Every row gives one point. The last column is the point's height on a tilted bowl or saddle (a function of degree 2), plus a little noise. Along how many of its main directions does it bend up, bend down or stay straight?

Points:
[[ -9 -17   2  25]
 [ 35  -7   9  16]
 [  4  26 -16  26]
 [-14   5  19  31]
 [ -6 -40   7  14]
 [-14  13 -25  30]
 [ 17 -16 -33  35]
 [-10 -36 -21  23]
 [-33  43   9   9]
 [ -3  56  60  60]
 [-17  14  38  43]
 [-32 -11 -38  33]
 [ 30 -19 -28  26]
 [-44   8 -16  13]
 [ 50 -23  23   1]
 [ 43  33  36  27]
 [ -4  35  24  30]]
Directions: 1 up, 2 down, 0 straight

Points:
[[ -8  27 -33  31  -1]
 [ 31   5 -13 -22  14]
 [-36 -11 -27  52  18]
 [ 28  23 -21 -20  23]
 [ 34   3 -11  -8  14]
 [ 20  12  40  46  -4]
 [ 27  -2 -23 -11   8]
 [-10  12   2   1  10]
 [-13  30  17  14  11]
 [ -1 -27 -11  26  22]
 [ 39 -12 -51   7  -9]
 [ 25  26  -7  -3  24]
 [-60 -35  -2  -6  60]
 [  1 -26 -28  20  11]
 [ 23  -8  -3 -23   8]
 [-42 -19 -22  21  24]
 [ 37   0   2  44  14]
 [  1 -42   4  25  37]
 [ -8 -27 -13  -1  19]
 [ 59 -20  42  -3 -22]
 [ 32 -15   5 -26   6]
 [ 21  -6 -27  32   6]
 [-11 -38  -9 -10  27]]
Directions: 1 up, 1 down, 2 straight

Points (27 x 5):
[[ -1   9   2  -1  -5]
 [-42 -21  -4   9 -29]
 [-26  -7  -5   8 -11]
 [  9  26 -10   2 -20]
 [ 30 -34   3  39 -33]
 [-42   0  -3  14 -23]
 [ -6 -11  28 -27 -22]
 [  7 -25   3  -3 -10]
 [  3  39 -13 -15 -35]
 [ -8  12   9 -17 -10]
 [ 10  -6 -26 -21 -18]
 [-30  23 -10 -11 -22]
 [ -1  31  -6  27 -34]
 [-25  -4  18   8 -15]
 [-34  31  -3 -31 -36]
 [  9 -11  21   3  -9]
 [ 25  19 -12   8 -22]
 [ -9  15  60   8 -60]
 [  7  10 -11  -8  -8]
 [ -6   0  25 -26 -18]
 [-21   8  16   4 -13]
 [ -6   8 -18  18 -14]
 [-27 -23 -32   9 -32]
 [-17  -3  10  11  -9]
 [  7 -27 -24  15 -21]
 [-30   5  30   6 -28]
 [ -5   7  -9   4  -6]]
Directions: 0 up, 4 down, 0 straight

Points:
[[  8 -23  15  -9  30  20   7]
 [  8 -39  -7  38   2 -13  34]
 [ 40 -26   4  30 -35 -42  19]
 [-19  21  -5 -10 -23  28   7]
 [ 20  15  11  14 -26 -16 -13]
 [ 40  34 -15  16   6   3   5]
 [ 21  -6   0   3  -2  16 -12]
 [-11 -10 -22 -56  -7 -24  30]
 [-14   3 -18 -25 -24  13   9]
 [-18 -23  34 -22 -18 -27   5]
 [ -1   2  11 -22   2  -7  -7]
 [ 20 -13  -4  31  24 -21  -6]
 [  2   4 -24   8  -2  -3   0]
 [  0   3  21  -2 -10 -12 -14]
 [-10  15 -17  47 -23 -14  32]
 [ 14  -2   8  43  32 -15   9]
 [ 27 -24  -8 -26  29 -60  -9]
 [  4 -19 -60   2 -25 -27  60]
 [ 46   1 -40 -14  -4  -3   6]
 [  2 -14  37  17 -36 -20 -23]
 [  5  49  16  17  27 -26  35]
 [ -4  45  -4 -19  -7 -11  30]
 [ 53  11  18  12  19  21 -34]
 [ -4 -19 -16 -39 -25  34  42]
 [ 16  29   8 -23  10   0   9]
 [  7 -49  -3  -9  12  13  27]
 [  0  33   8   9  19  -5   8]
 [ 20  12  -3 -27  -2 -11   1]
 [ -4  30   5 -22 -12 -15  13]
 [ 37  -7  56   2  14 -34  14]
 [-39  -4  15 -18   0  24  -1]
 [  6 -59  -9   5 -20 -35  55]
 [-49   8 -35   8 -35   9  -1]
 [-35  31  24 -14  12 -21   1]
 [-30  15  33   2 -15  22 -12]
 [  2 -36  11 -30  19 -54  21]
 [ 13  15   0 -16   9  14  -1]
 [ 12 -11 -20  -8  28  10 -16]
 [ -8  -6   4  18  10  22  10]
 [-13 -17   5   2 -38 -37  -1]
 [ 11  -5 -22  20  23  38  31]]
Directions: 4 up, 2 down, 0 straight

Points, 76 rows:
[[ 10  12  19  -3  13  20  27  27  10]
 [ -4 -15 -18  -6  23   8   2  11  -1]
 [  9 -16 -36  -7   7 -37  11  13  -4]
 [ 10  27  19  13   6  36 -25  30 -31]
 [-20 -22  44   1 -24 -17  -2  -9 -21]
 [ 41 -51  28 -39 -14  -9  -4  11 -23]
 [-44  21   3 -32 -12  -8 -24 -27 -28]
 [ 20  18  -7  24  15   0  35 -23 -16]
 [  4  16   6  21 -14 -34   0 -14  18]
 [  3   7  34 -18   8 -34  20   2 -21]
 [  0 -23   2   5  22  -4   2  -5  -8]
 [ -3 -26 -16  34  -3  35  21   1 -11]
 [-23  29  -9  21 -14  19  19  -9  -1]
 [ 23 -10  25  26  -5 -10 -10 -11 -17]
 [-19 -24  -3 -17  27   7   1  17  -1]
 [ 21  -5 -36   2 -18 -10 -23  44  -5]
 [ 10  37   7 -20  -6 -42  -8  32   4]
 [  7  22 -29 -22  31 -25   1 -16 -14]
 [ -9  -3   0  -8  10  -5 -34  13   3]
 [ 52  17  -2 -28 -31 -15  24   6 -12]
 [-43  36 -35   5 -11  10  -8 -24 -19]
 [-28 -13 -17 -30 -16 -28 -12 -18 -19]
 [ -6  -3  16  17   7  26  22 -12   0]
 [ 51  -5   5  10 -12   7 -23   7 -46]
 [  8 -14   1  13   6   1 -30   7  -6]
 [ 30  21 -20 -11 -20  21  -3 -26 -10]
 [  0   7 -48  -1  18   1  51  19 -21]
 [-15  35  -5   7  -3  13 -39   3  -3]
 [ 12 -15  30 -21  -7  30  10  12  14]
 [  6 -15  41  11  13  12 -39  20 -60]
 [  0   4   4   6 -15   0 -17 -20  -2]
 [ 33  40 -16   8  21 -13  32 -25 -19]
 [ 16   7 -18 -10 -11 -25 -40   0  25]
 [-14  29  14 -12  11  14  43  25  18]
 [  7  38  21  20  20   1 -14  -3 -33]
 [-19 -25   5 -23  22 -17  60 -19 -50]
 [ 30  43 -26  10  21   7  27   9  -1]
 [  2   4 -35  -7   6 -16  36  -6 -29]
 [  7  35  39 -27  -2 -32  20  18 -28]
 [ -4  18 -15 -26  27 -25  -3  41  -3]
 [ 17   8  27  -5  -2  -3  -5 -36 -10]
 [-28  36  19  21 -45 -18  -6 -25 -22]
 [  8 -25 -15   3  -3  16   2  19  -8]
 [-13  -1   7  27   2 -12  14 -23  -6]
 [ -5  10 -38  23 -26 -13   1 -11  -9]
 [ 20 -35 -18   1  28 -24 -31   8  11]
 [ -4  18 -45   2  -5  26 -23  -9   0]
 [  8   9  -2   3  17  -2  15   4  -5]
 [-20  32  -9  10  22 -15  10  23 -14]
 [ 16  16  16  21  -5  -4  23 -37 -11]
 [  7   4 -12 -10 -14  27  36   6  20]
 [  6  17  17  18 -23  -6  29  -4  -9]
 [ -7   1 -22  12  24 -11  -5  44   3]
 [-17  10  -9  17 -34  -7 -15  47 -10]
 [ -6 -22  -1   8 -10  34 -38   3 -16]
 [ -2  -1   0 -54   6  -4 -31  -2   7]
 [ 18  14  25  13  26 -28  -8  18 -29]
 [ 30 -30  19 -13  28 -12  25 -17 -28]
 [ 20  -5  27  12  13  -2   4 -33 -20]
 [  9  12  -7 -27  26  27 -17  -5  16]
 [ 17   7  43 -12  16   6   3   2 -29]
 [ -6 -52 -23  -9 -10   1   5  16 -22]
 [-17 -21   6  41   5  34 -28  35 -31]
 [-21   9  11  38 -32  16  36  29 -12]
 [-17  17 -37 -27  11  24 -24  -8  12]
 [-14 -11  20  -5 -29  -9 -24   6 -12]
 [-14 -21  16  -5  -2 -13 -26  25  -4]
 [  3  11   9  12  13   4  23   6  -7]
 [ 10  -4 -17 -12   8 -10 -14 -24   0]
 [  4  39 -26  34  17 -13  -8  -8   9]
 [-54  -8  36   5  -8  29   7   4 -24]
 [ 11  -9 -14  17  -4 -11  14  46  -3]
 [-51  -4 -22  30  19  18  37  -3 -19]
 [ 11  -3   3 -25  15   0 -14  16   1]
 [ 19  32   5  11  11   6 -12  16 -15]
 [ -5  18  -5  28  -1  18   4  12  -2]]
Directions: 1 up, 3 down, 4 straight

Points:
[[ 16 -17  -5  -2  -8 -19 -43   7 -25]
 [-13  17  12  -1  -3  -9 -39   5  -5]
 [  7  -1  20  21 -28  29  20   3  11]
 [ -4  -4   5 -20 -24  21 -27 -14   1]
 [ 10  19  11   0  -4  -3 -19 -14   4]
 [-41  -4 -18   1  -2   4   4 -14   4]
 [ 15   0  -5 -15  10   8  11   4   3]
 [-13   1  16  29  10   2   5   8  -5]
 [-21  21  -1  12   7 -14   9 -10   2]
 [ -5  12  10   0   1   1   5  10   6]
 [ -6  -9  -1 -24   3  16   1   4  -3]
 [-24 -39  60 -49   1  -4  -4  10 -60]
 [-28  19  -9   4 -34 -16   4 -24  -3]
 [  8   0  36   9  -9  13  15 -17   6]
 [ -8 -20 -54 -14  19  17   4  46  -8]
 [  1  -3  -1   1   8 -44  -6 -29   6]
 [ 20  10 -26 -11  26  11   7  21  -5]
 [ 25 -13  29 -21   3 -17  13  30   7]
 [ 43  16  23  29  10 -36   4  24  14]
 [ 18   9  -1  -1 -21 -20   5   9   9]
 [-14  32 -17 -17 -49 -44  31  10 -20]
 [  3   7  25  -4  11 -21  15 -17   2]
 [-20 -25  21 -21 -12 -15 -15 -11 -14]
 [ -1  20   3  -3  -2   5  19 -15   8]
 [ 15  -1 -43  34  14   7  14  24 -10]
 [ 23 -14  -4  -3  -6  20   7 -18   2]
 [ -1  -1 -19 -22 -22  20 -16  25 -12]
 [ 16 -11 -17  38  20 -23  25  -2  13]
 [  1 -32 -22 -38  14  17   3  -6  -8]
 [  5   0   8 -26 -29  13 -24  27  -8]
 [ -6   6   1  23  -8   2 -17  -3  -2]
 [-17  27 -12 -47  13   2 -36   6  -9]
 [ -2  13   8  -7  -6   7 -24 -27  12]
 [-43  25  14   7  -9   0 -29 -21  16]
 [ 22 -27  15 -10 -20  -6  18   4   6]
 [-26   2 -20  -7   7  15   1  20   5]
 [ 16  -9  10  43 -25  12 -11  -3  -2]
 [  8 -20  -5  11  -6 -31 -26 -10 -13]
 [  7   0   9 -20 -15  -9   5 -25   6]
 [  9  -8  15  12  -8  -7   0 -40  13]
 [ 14 -19  -5 -13 -18  25 -22  15 -17]
 [ 34 -30  17 -13  -2  35  22   1  -8]
 [ 29  28  -9  36 -15 -13 -35 -16 -11]
 [ 10  16 -15  20   0  26   8  34   9]
 [ -7   7  10 -19  12  22 -14 -24   7]
 [  1 -20  -4  -7   3  20  -2  -7  -4]
 [-28   3   0  23  -2  11  17  24   3]
 [-35 -23  26 -36  18 -19  37  -6  -6]
 [  5   7 -36 -31  17   7   2  16  -8]
 [ 40   9 -29  20  -2  -2  26   9  16]
 [ -8 -10  21  -3 -20  13  -8  -6  -2]
 [ -9  12   4 -16 -13 -23 -15   2  -6]
 [ -9  -5   1 -16   6 -16  -3  14   1]
 [  0  12   5   2 -10  -1  -9   3   5]
 [-10  -3 -21 -23  29   0  -8   1   5]
 [  0   2 -49  -3   8 -33  11  14   5]
 [-40   9 -17 -13  -4  -7 -23 -20  13]
 [  2  35  15  16  -4 -14  27  -4   7]
 [ -8  -9 -25  -5 -24  13   2   5 -13]
 [-36  15 -12 -14 -17  -4 -20  22   2]
 [-24  -8 -14 -32  -6 -16 -20 -17   3]
 [ 11 -16  11 -17  22  21 -33  24 -25]
 [ 24 -14 -23  -6  -1  21  14  26  -2]
 [ -3   2  16 -40  -5  21 -32  10 -14]
 [-14 -28  -3  22   1   0  25 -24  -3]
 [-14   1   6  14   2  11 -22   4  -2]
 [ 17  -8   5  22  25  18   3  -7  -6]]
Directions: 3 up, 5 down, 0 straight

Points:
[[-10  28  -7 -13   8 -28  -1  -7   5]
 [  9  12  -8  13  -2 -26 -47  -7  32]
 [-10  13   1 -16  40  15 -13 -18  50]
 [  9  15   5  -2   5   0  -4  24  -2]
 [ 11  -2  -1 -12  24  26   4  20  25]
 [ 17  14  -8 -16  22 -33  26  -3  12]
 [ 17  49 -10 -31  31 -37   5  18  38]
 [ -1 -12   0  23 -37  -1  -8  10  10]
 [ -9 -14  11   4  25  22 -19   4  17]
 [ 12  -6   5 -26  11  12  11  10  12]
 [ 14 -18  16 -19   4   3  19   5  10]
 [-17 -16 -10   0   3  12  -8  -2   9]
 [-33  -9  10  -3  29   1   4  18  26]
 [-37  -5  -2  -2   3   2 -53  17  48]
 [-19  -1   9   3 -15   4 -15  17   2]
 [  6 -16  19   2  -9  14 -30  37  12]
 [ 16 -25 -13 -17   4   4 -12  -3  12]
 [  3 -40   7  -5 -10  20  -4  18  17]
 [-21 -43   7  24 -12  10   1  -6  20]
 [ -7  -4 -29 -30  -2 -28  30 -20  22]
 [ 16   5 -29 -22  -5  26 -25  -2  42]
 [ -5   5   0 -17   9  -7  -4 -12   3]
 [  1 -22  22  28  23  10  -4 -10   9]
 [-16 -20 -10  10 -16  -6  15 -33  30]
 [ -7  18   0  16 -14 -28  32   9  20]
 [  6   9  14 -16  30  36   8  -8  39]
 [ -6   2   8  20  -5  -8 -30  -2   2]
 [-13  35   8 -20  -7 -25 -27  11  23]
 [ 60  -8 -15   9 -13 -15 -19  -6  26]
 [ 21   3 -36  30  -7 -14 -22   9  28]
 [ 16  11 -21  20  18   6   8  -1  19]
 [ -3   1 -20  12  -3 -22  24  -8  10]
 [-16   4   3   4 -13  33  -9  -5  10]
 [-10 -16  14  12  10  20  14  26  21]
 [ 10  17  14 -11  20 -29 -11 -13  21]
 [-15  17  14  13  21  -5  13  -6  10]
 [-21   3 -31  23  17   9  -4   9  30]
 [ 23 -13 -24   9  30  -9 -31   6  27]
 [ 13  12 -26 -16  20   6   9   0  23]
 [-35 -13   4  -3  13   6   7   5  18]
 [ -5   2   3   0 -14 -11  19  29   8]
 [-20  -4  -1  21  17  -1  -1 -26  15]
 [ -6  -6  -8 -19  13 -13  21 -11   5]
 [  9  -5 -15  -4  17 -28  -5  34  20]
 [ 14  27 -17   9  -4   1  -3 -12  15]
 [-27 -14 -19   9 -16 -11  -2 -29  30]
 [ 16  18  -1  15 -13 -19   2 -13  14]
 [ 23 -36 -40  -9 -22 -33 -25   8  36]
 [ 28  12  25   9  -5 -11 -35 -12  29]
 [-18   9  26 -13   7  35  18 -18  33]
 [ 27  -4 -21  10 -14   9 -29 -19  20]
 [-12  21   9  -2  19   4  15  -8   8]
 [  5  13  12 -38   4   3  21 -16  19]
 [-19 -12 -29  29  -8  -3  25   6  37]
 [-17  25  34  10  -4 -28 -20 -33  60]
 [-16 -33 -15  18  -4  20   0 -11  23]
 [ -8  -3   5   3  -8 -25   0  30   9]
 [ -6  -3  26 -13   9 -11  -3  -2   4]
 [-25   2  20  40 -13  53  12  -2  37]
 [  1 -10  11 -19   3   2   8 -15   7]
 [ 15  10 -11  30   4   4 -11 -18  16]
 [ -4 -16 -34  11   3  15 -13  17  26]
 [-14 -11  -5  -2 -38  12 -11  24  25]
 [ -4 -25  -2  24 -31 -11 -15   7  11]]
Directions: 6 up, 0 down, 2 straight

Points:
[[  1  -8  21  11  10  -3   9 -28   9]
 [ -1  15 -34   0   2  -7  22 -31 -38]
 [-49  -9  -4 -17  16  17  33  29   4]
 [-19  11  -6  -9 -17  25 -21 -18   4]
 [  7  -9   1 -42 -25 -13  46  10 -22]
 [  4   6  -1  21  -9   4  17  -7  -5]
 [  8   4   9 -17  -2  23 -16  -5  15]
 [ 21  20  18  16 -26  -3 -27  21 -22]
 [-12  16  34  -5 -32 -23 -22 -17  20]
 [  3   9 -16  11  25   4   5 -26  -7]
 [ 17 -20 -20   5 -15 -17  10  27  -8]
 [  8  -9  16  37  -4  -4 -40  28 -27]
 [ 23 -13   0  -9 -20 -22   3   7  -1]
 [ -7  18  41  12 -19   8  16   6 -19]
 [ -1 -11  14 -33  10 -22 -12  20 -33]
 [-10   1  28 -12  12  -2 -12 -15   9]
 [ 30  -1  17 -36 -23   2   3  14  -7]
 [ 22   9   9 -10  -2   7  27   4  -8]
 [-11   8 -11 -32   9 -18 -24  -3  -9]
 [ 19  26   6  -1  -4  -7  18   9  -9]
 [ 25   2  -8  -7  28  15 -22 -24  38]
 [  9  -7  17  28  20  34 -24  38 -16]
 [ 15  28  17  10  14  21  26 -19 -17]
 [-26  -1   1  -9  17   4  -9   0   5]
 [ 10  -9   1  26  -6  28  32   2 -26]
 [ -9  -2   6  30 -17   3  -9 -13 -15]
 [-30  21   2  24   4  33   5   7  -3]
 [-15 -22   6   8 -28  30  -2   8 -41]
 [ -7  -1  13  -4  20 -11   5  10 -12]
 [-26 -19   8  14  14  38  -5   4 -20]
 [ 10  -7  15 -20 -24  14  -9 -11  11]
 [-11 -29  11  -3   8  20 -31  -7  -4]
 [-10   6  -7   3 -36  25  48 -14 -49]
 [ 31   1  -6  18 -28  40 -20  -3 -12]
 [-29 -25  -1 -16  -1  36 -16  15  -8]
 [  1   6  17 -20  22   8  29  15 -44]
 [  0  11  28  -3  -1  -6  60  13 -33]
 [ 25 -28   4  15  -5  -5 -27   2   6]
 [-36  25 -24  23  -7  34  -4 -10   5]
 [  1  34  -7  16  -6  34  11   1 -12]
 [  6  23  22 -15 -29  -8   5   9 -16]
 [  2   6  12  11 -20  48   0  -5 -32]
 [ 33   9  14   1   7  -7  34   5  -8]
 [ -1 -10 -20 -19   3 -11  29 -15 -22]
 [ 14  19 -32 -13 -13   9  -4   3   4]
 [ 36 -37 -23  20 -12  -3   9  -8 -17]
 [-17  17 -16  -4  12 -21 -22  -4   5]
 [ -5   6   6  21  25 -12  12   3  -3]
 [ -7  -8   6  -8   7  -6 -31  -5   7]
 [ 50 -25  26  -4 -15  20   7 -12  48]
 [ -4  -3  22  17 -13   5   4   3  -6]
 [ -2 -32  -3  -3 -17  25  16 -11 -18]
 [-34  -4  14 -10  39 -34  37 -41 -60]
 [-15  -7   4 -11  18 -13 -33  15 -11]
 [  3  18  20 -32  23  -3 -42 -31  20]
 [ 13 -27  -6  11 -24 -12  41  27 -17]
 [-38  49   9  26   8  10  -2  13  12]
 [ 10  -9  17  -5  11  -7  10  -7   5]
 [ -7  23 -24  16 -21  16 -31   2  -1]
 [ 18   8   3   4 -16  -5  18  41 -23]
 [ 12 -11 -31  -5  16  -7   2  49  19]
 [  0   9 -39  -3 -17  -9 -20  25   5]
 [ 16 -26  32  15  -4 -34 -14  -9  14]
 [-15  -1 -16  16  10 -21   1  18   9]
 [ 31 -14 -39  17  19  31  35  11  12]]
Directions: 2 up, 4 down, 2 straight
